Rows are points. Each copy is the shape, with its points in the same order, turned, moved and blurred by noise. Some copies are also mirrored. Which?

Shape:
[[ 0.21 -0.13 -0.23]
 [ 0.08  0.06  0.41]
 [-0.06  0.05 -0.14]
 [ 0.10  0.45  0.83]
 [ 0.14  0.18 -0.16]
 [-0.10 -0.07 -0.19]]
Copy 1, 6 rows:
[[ 0.56 -0.26  0.18]
 [ 0.35  0.07 -0.38]
 [ 0.28 -0.05  0.18]
 [ 0.34  0.52 -0.71]
 [ 0.51  0.09  0.21]
 [ 0.28 -0.17  0.20]]
Copy 1 is: mirrored
Copy 2 (6 x 3):
[[ 0.37 -0.01  0.15]
 [-0.09  0.41 -0.18]
 [ 0.11  0.19  0.28]
 [-0.27  0.89 -0.38]
 [ 0.32  0.32  0.23]
 [ 0.11  0.04  0.31]]
Copy 2 is: mirrored
Copy 3, 6 rows:
[[ 0.20 -0.02 -0.15]
 [-0.06  0.27  0.29]
 [-0.06 -0.02 -0.18]
 [-0.48  0.73  0.45]
 [-0.08  0.22 -0.31]
 [-0.08 -0.20 -0.25]]
Copy 3 is: only turned
Copy 4 (6 x 3):
[[ 0.14 -0.34  0.28]
 [ 0.33  0.22 -0.07]
 [-0.06 -0.22  0.00]
 [ 0.32  0.76 -0.17]
 [-0.12 -0.12  0.22]
 [ 0.02 -0.35  0.01]]
Copy 4 is: mirrored

Shape, 8 rows:
[[ 0.41  0.20 -0.23  0.27]
 [ 0.29 -0.61  0.05  0.33]
 [ 0.45  0.10  0.14  0.08]
 [-0.18  0.00 -0.22 -0.48]
 [-0.30 -0.13  0.52 -0.37]
 [-0.42 -0.05 -0.12 -0.23]
 [ 0.27 -0.01 -0.15  0.23]
 [ 0.48 -0.25 -0.32 -0.17]]
Copy 1 (8 x 4):
[[ 0.58  0.21 -0.07  0.14]
 [ 0.24 -0.51 -0.37  0.47]
 [ 0.34 -0.11  0.17  0.15]
 [-0.22 -0.04 -0.05 -0.54]
 [-0.56 -0.21  0.26  0.10]
 [-0.35  0.06 -0.23 -0.24]
 [ 0.36  0.01 -0.14  0.09]
 [ 0.47 -0.50 -0.26 -0.19]]
Copy 1 is: only turned
Copy 2:
[[ 0.14  0.53 -0.35 -0.13]
 [-0.62  0.06 -0.34 -0.23]
 [-0.06  0.44  0.00 -0.30]
 [ 0.32 -0.41  0.04 -0.21]
 [-0.15 -0.37  0.56 -0.14]
 [ 0.17 -0.45  0.00  0.02]
 [-0.07  0.31 -0.25 -0.04]
 [ 0.05  0.18 -0.34 -0.57]]
Copy 2 is: mirrored

Shape:
[[-0.20  0.10  0.15 -0.22 -0.37 -0.38]
 [-0.50  0.07  0.21  0.00 -0.43  0.25]
 [ 0.20  0.15  0.23  0.01  0.15  0.16]
 [ 0.19 -0.03 -0.04  0.14 -0.10  0.29]
 [-0.53 -0.10 -0.34  0.15 -0.34 -0.39]
 [ 0.19 -0.08 -0.04 -0.36 -0.20 -0.08]
 [ 0.06  0.06  0.04  0.09 -0.41  0.24]
 [ 0.07 -0.50  0.08 -0.91  0.16 -0.01]
 [-0.11  0.02 -0.03 -0.04  0.08 -0.03]
 [ 0.18 -0.42  0.18 -0.23 -0.16  0.21]
 [ 0.02 -0.04 -1.35 -0.08 -0.18 -0.02]]
Copy 1 (11 x 6):
[[ 0.11  0.01 -0.21 -0.55 -0.34 -0.26]
 [-0.14 -0.01 -0.09 -0.43 -0.24  0.40]
 [ 0.53  0.00 -0.07 -0.03  0.08  0.10]
 [ 0.30 -0.16 -0.17  0.14 -0.12  0.22]
 [-0.43 -0.01  0.01 -0.15 -0.48 -0.35]
 [ 0.29 -0.29 -0.44 -0.24 -0.06 -0.21]
 [ 0.17 -0.11 -0.33 -0.09 -0.30  0.29]
 [ 0.24 -0.80 -0.31 -0.53  0.51 -0.33]
 [ 0.12 -0.04 -0.03 -0.09  0.02 -0.13]
 [ 0.33 -0.61 -0.16 -0.19 -0.04  0.11]
 [-0.58 -0.20 -0.79  0.68 -0.11 -0.54]]
Copy 1 is: only turned
Copy 2, 11 rows:
[[-0.35  0.45  0.11  0.02  0.05  0.04]
 [-0.54 -0.12 -0.03  0.08 -0.25  0.21]
 [-0.02 -0.18  0.13  0.19  0.19 -0.39]
 [ 0.15 -0.28 -0.03  0.13 -0.10 -0.11]
 [-0.26  0.43 -0.54  0.19 -0.10  0.35]
 [ 0.05  0.06  0.13 -0.30  0.19 -0.09]
 [-0.02 -0.19  0.05  0.03 -0.20  0.10]
 [-0.20 -0.07 -0.05 -0.65  0.89  0.05]
 [-0.14 -0.06 -0.23  0.12  0.16 -0.22]
 [ 0.00 -0.30  0.16 -0.07  0.32  0.20]
 [ 0.66  0.22 -1.00 -0.47 -0.28  0.06]]
Copy 2 is: mirrored

Shape:
[[-0.24  0.08  0.12 -0.28 -0.20  0.11  0.00 -0.04]
 [-0.04 -0.13  0.10 -0.45 -0.11 -0.29  0.15  0.45]
 [-0.03 -0.18 -0.36  0.16  0.13  0.06 -0.05  0.10]
 [ 0.26  0.03 -0.09  0.18 -0.79 -0.19  0.03 -0.57]
 [-0.26 -0.20  0.12 -0.77  0.07 -0.18 -0.03  0.21]
 [ 0.98 -0.01 -0.05  0.16  0.26 -0.28  0.24  0.24]
 [-0.22 -0.51 -0.15  0.02 -0.02 -0.12 -0.02 -0.90]
 [ 0.12 -0.22  0.14  0.16 -0.41  0.56  0.12  0.44]
 [-0.08 -0.23  0.09  0.08  0.15 -0.21  0.20  0.43]
 [-0.09 -0.11  0.21  0.21  0.18  0.09 -0.14  0.38]
 [-0.16  0.11  0.13 -0.18 -0.50  0.24  0.52  0.03]]
Copy 1:
[[-0.23 -0.11 -0.14 -0.16 -0.50 -0.07  0.16  0.19]
 [ 0.15 -0.39  0.05 -0.12 -0.34 -0.39  0.42  0.38]
 [ 0.04  0.14 -0.14  0.06  0.06  0.12  0.13  0.19]
 [ 0.06 -0.35 -0.71  0.19 -0.51  0.19  0.25 -0.61]
 [-0.18 -0.45  0.03 -0.29 -0.25 -0.41  0.10  0.62]
 [ 1.03 -0.18  0.18  0.04  0.00 -0.24  0.06 -0.28]
 [-0.59 -0.37 -0.37 -0.06  0.24  0.28 -0.13 -0.38]
 [ 0.36 -0.02 -0.11 -0.23 -0.52  0.56  0.45  0.39]
 [ 0.12 -0.17  0.24 -0.06 -0.01 -0.09  0.49  0.29]
 [ 0.08  0.10  0.36  0.10 -0.25  0.16  0.25  0.29]
 [-0.03 -0.09 -0.37 -0.54 -0.54  0.00  0.59 -0.01]]
Copy 1 is: only turned
Copy 2, 11 rows:
[[-0.33  0.20  0.07 -0.21 -0.10  0.17 -0.22 -0.06]
 [-0.44  0.03  0.44 -0.27  0.12 -0.31  0.00  0.07]
 [-0.11 -0.24 -0.12  0.11  0.27  0.02  0.00 -0.18]
 [ 0.22 -0.30 -0.32 -0.64 -0.53  0.02 -0.20  0.14]
 [-0.56  0.19  0.51 -0.26  0.32 -0.08 -0.46 -0.12]
 [ 0.65 -0.13  0.48  0.23  0.08 -0.39  0.32  0.26]
 [ 0.12 -0.48 -0.19 -0.50 -0.02  0.14 -0.65 -0.74]
 [-0.13  0.13  0.04 -0.36  0.10  0.42  0.58  0.08]
 [-0.31 -0.11  0.34  0.05  0.08 -0.22  0.27 -0.31]
 [-0.26 -0.13  0.31  0.22  0.00  0.19  0.20 -0.18]
 [-0.24  0.51 -0.04 -0.53 -0.21  0.07  0.13 -0.09]]
Copy 2 is: only turned
Copy 3 (11 x 8):
[[ 0.03  0.19  0.03 -0.26 -0.07 -0.04  0.03 -0.08]
 [-0.24  0.06 -0.38 -0.09  0.26 -0.33 -0.01  0.14]
 [ 0.09 -0.38 -0.23  0.25 -0.32 -0.02 -0.03 -0.15]
 [ 0.26  0.42 -0.51 -0.19 -0.51  0.52 -0.56  0.01]
 [-0.27 -0.03 -0.23 -0.38  0.43 -0.31  0.09 -0.18]
 [ 0.13 -0.32 -0.34  0.72  0.36  0.25 -0.55  0.47]
 [-0.24 -0.20 -0.07 -0.29 -0.39  0.52 -0.47 -0.70]
 [ 0.02 -0.16 -0.06 -0.11 -0.50 -0.21 -0.03  0.74]
 [-0.31 -0.16 -0.17  0.33 -0.03 -0.39 -0.13  0.07]
 [ 0.01 -0.20  0.14  0.21 -0.19 -0.46 -0.16  0.10]
 [-0.25  0.36 -0.06 -0.20 -0.28  0.14  0.19  0.37]]
Copy 3 is: mirrored
Copy 4 (11 x 8):
[[-0.16  0.09 -0.08 -0.13 -0.08  0.30  0.05 -0.07]
 [-0.26 -0.02 -0.29 -0.39 -0.14  0.05  0.17  0.45]
 [ 0.07  0.36 -0.22  0.17  0.30 -0.15  0.11  0.16]
 [ 0.07  0.23 -0.10  0.17 -0.38  0.04  0.86 -0.56]
 [-0.08 -0.23 -0.25 -0.57  0.11  0.29  0.01  0.32]
 [ 0.30  0.48  0.26 -0.05 -0.29 -0.53  0.59  0.69]
 [ 0.27 -0.23  0.09  0.16  0.60  0.11  0.58 -0.51]
 [-0.28  0.32 -0.17  0.56 -0.33  0.37  0.16  0.46]
 [-0.32 -0.02 -0.11  0.03  0.04 -0.29  0.04  0.43]
 [-0.07 -0.01 -0.07  0.29 -0.12 -0.17 -0.25  0.33]
 [-0.57  0.27  0.06 -0.02 -0.20  0.41  0.33 -0.04]]
Copy 4 is: only turned
